Rows are points. Examples show where two turns around zero, p and q, send a point. Write where each new point lands after one turn and then the other. Backwards means that the second turn is done in reverse. Each puzzle has new turns, and all numbers are rounded.

Turn p:
[-16 -49] => [-27  44]
[-27   4] => [21 18]
[50 -8] => [-39 -33]
[-7 53] => [ 45 -29]
Turn q:
[ 6 60] => [ 50 -33]
[-25 -23] => [-9 33]
[ 19 -38] => [-42   1]
Where do these land?
q, then p: [25 32] => [-39  12]
p, then q: [23 56] => [-61   1]
p, then q: [ 24 -32] => [21 34]
q, then p backwards: [-38 -33] => [-29 -41]
q, then p: [-33 -22] => [ 33 -23]

Turn p:
[-39  22  -3] => [ -7  19 -40]
[ -2 -24   5] => [-6 14 19]
[ 35 -41 -55] => [-51 -37  44]
[ 5 44 53] => [ 64   4 -25]
Turn q:
[-31 -39  20] => [-43 -28 -17]
[13 46  3] => [25 16 38]
[-15 -47 -14] => [-26  -7 -44]
[-29 -19 -17] => [-31  12 -20]
[61 58  8] => [73  6 42]
Where do these land?
p, then q: [37  0 44] => [ 43 -38   1]
q, then p: [-21  -7  64] => [-4 60 30]
q, then p: [-27 -17 -30] => [-21  -3 -38]
q, then p: [ 25  60 -50] => [ 58 -53 -23]
p, then q: [-4 15 -6] => [  0  10 -13]
q, then p: [-10 -51 -22] => [-53  -9 -17]

Turn p:
[ 37 -16  52 -16] => [-12   0  57  34]
[-15  18  20 -11] => [ -9 -31   6  -2]
[-68 -14 -34 -60] => [-76  -9 -50 -35]
[ 10  -4 -22  62] => [ 57  27  -5 -21]
[ 36  16 -16  24] => [40 13 -8 24]
Turn q:
[39 41 -6 12] => [  9  23  42 -32]
[ 41 -59 -35 -21] => [ 63  28 -45   7]
[ 20 -24  28  27] => [21  3 22 39]
[-41  20  -1  17] => [-48  -3   2   3]
[-53  27 -42   3] => [-61  14 -28 -24]
[-12 -32  68  20] => [  5 -40  23  64]
[  7  27 -13 -57] => [ 12 -24 -15 -57]
Where do these land?
p, then q: [-41 -26  34  24] => [ 20 -59 -12  -9]
p, then q: [ 90  13   6 -23] => [-25  46  66  41]
p, then q: [-13   6 -44  43] => [ 30  21  -7 -51]
p, then q backwards: [ -9 -45 -42 -19] => [-20   8 -58  21]
p, then q: [ -6  29  24 -46] => [-16   6 -26  51]
q, then p: [-20  24  23  20] => [-10 -14  23 -33]

Turn p:
[ 38 -30  -9  33 -58 -29] => [ -9   5  54  23 -54 -36]
[ 15  34   2  14  45 -12] => [ 20  -2 -14 -52  -9  18]
[-35 -14   3  -1 -53 -36] => [ -9 -27  -2  59 -34  -4]
[-46   6 -31   6 -67 -16] => [ 12 -57  18  64 -11  -8]
[-11  -5 -38 -26  59   1] => [  8 -13 -47 -36  33 -30]
[ 16 -10  52   6  26  -1] => [-10  49 -15 -14 -16  25]
[-15 -13 -14  36  10  13] => [ 41  12   1   8   5 -15]
[ 38  32  37 -68  38  81] => [-54  33   5 -51  86  50]
Turn q:
[ 36 -14 -57 -27 -36 -43] => [ 26  76 -17   1 -41  14]
[ -3 -21  36  83 -28 -22] => [10 12 25 24 83 39]
[ 1 -4 13 -3 -7 89] => [-21 -67 -24 -22 -13  44]
[-19 -26  23  -9   3  38] => [-25 -38  21  -5 -10  22]
[-14  83   0 -23   0 -28] => [-28  19 -49   3  11 -69]
[-29 -23 -37 -19  -2 -10] => [  0  11  11  36 -41   2]
[ 52  24  24  13  69 -42] => [ 54   4  20 -47  33 -62]
[-22 -11 -18  12 -15  58] => [ -9 -42 -20  22 -15  41]
[ -2  -8  17 -27  15 -41] => [ -8  26  34 -11  -7 -31]
Where do these land?
q, then p backwards: [-4  1 19 42 48 15] => [-19  26 -55   3 -12  21]
q, then p: [ 61 -54 -36 -32 -16   5] => [-50 -14  64   4  38  30]
q, then p backwards: [ 49 -18 -47 -62  14  -6] => [ 31  -4  19  60  32 -55]
q, then p: [-45  -9  -4   8   5  46] => [ 25  34   3  41   1 -29]
p, then q backwards: [-29 -15  30   4  -9 -35] => [-20   3 -47 -13 -20  12]
q, then p: [13 50 52 14 12 16] => [-12  -6 -65 -16   8 -35]
q, then p: [-46  45 -15  25 -55 -41] => [ 88 -34 -11 -25  -9   8]

Turn p:
[-27   5 -31 -17  -2  -5 -40 -54] => [-15  17   7  37  29  44  -4 -43]
[  3  39  36 -16   9 -12  19   6] => [ -2  -4   7  13  29 -31  -5  41]
[ -1 -76  13  55  82 -23  55  11] => [  4  61 -19   1 -86 -59  66   2]
[  4 -40 -74 -54  34   1 -24   0] => [-62 -12 -59  21 -22  24   0 -53]
[ -2  23   4  19 -16  33  38  19] => [ 35 -31  17  -2 -16 -27 -21   9]
[ 23  43  -4  16 -15 -11 -17  14] => [  1 -38  22  -6  18  17  17  24]
[-47 -10   0 -10 -18 -13 -46   1] => [-29  30  24  -3   3  42 -30  -5]
[ 77  29  55  14 -23  78  25  32] => [ 89 -56 -41 -35   7 -18 -16  61]
[-30 -13   0  -7 -52 -48 -11 -31] => [-22  33  42 -27  40   9  -8 -37]
Turn q:
[ 60  47 -36 -14 -25  31   2 -24] => [-13  -1  -2  12  62 -48 -17 -52]
[ 47  -2   7 -17  26  47  57   4] => [-24  50  52 -27  23  -4 -22 -34]
[-11 -22  23 -33  39  11 -36  39] => [ 35   9  39   0 -45 -23 -14  34]
[ 10   8  46 -36 -33 -27  -6 -18] => [ 50  33 -28   4  32   3  10  17]
[-28  15 -44  35 -11   6  14  44] => [-60 -26  10  28 -16  -5  32   5]
[-59 -13 -42  -5  33 -33  49 -38] => [-48 -13 -39 -78 -23  11  19  17]
[-11  35   4  49  19 -29 -21  25] => [ -9 -56  18  22  13  22   6  36]
[-19 -50  61 -24 -51  43 -57 -61] => [106  23 -37   8 -39  14  14 -59]
[ 11 -20 -19  45   3 -50  -1  30] => [-39 -18 -14  32  -8  33 -28  36]
Where do these land?
q, then p: [  2  16  -9   9 -12 -45 -14 -49] => [-26 -15 -38  13 -34  14  14 -34]
p, then q: [-55 -44 -18  58 -13   1 -52  14] => [ 51  23  13  21  32 -14  58 -58]
q, then p: [-42  29 -12  21 -26  46 -44   0] => [ 29  32   2 -36   1 -42  33 -44]
q, then p: [ 22  29   6  13   6  75  14 -52] => [ 23  53 -39  41  53 -13  20 -17]
q, then p: [-10   1   1 -46  23 -13  45  -1] => [-42 -21   1  18  22 -21 -29  25]
q, then p: [-36  41   5  42  30   8  31  62] => [ 22  46  12 -18 -36 -51 -48  36]
p, then q: [ 58 -30 -22 -57  -3   5  54  -8] => [-38 -15 -69 -45 -16 -23 -37  20]
q, then p: [ 44 -19 -25 -39 -19  -4  55  36] => [-26 -10  65  52  12  13  -7  34]
q, then p: [ -1   1  74  11 -17 -34 -49 -43] => [ 32 -54 -71 -16 -22  13  38  -2]
p, then q backwards: [ 18 -23   2 -12  31 -41 -40  40] => [-41 -12 -23   8  -2 -37  53  14]
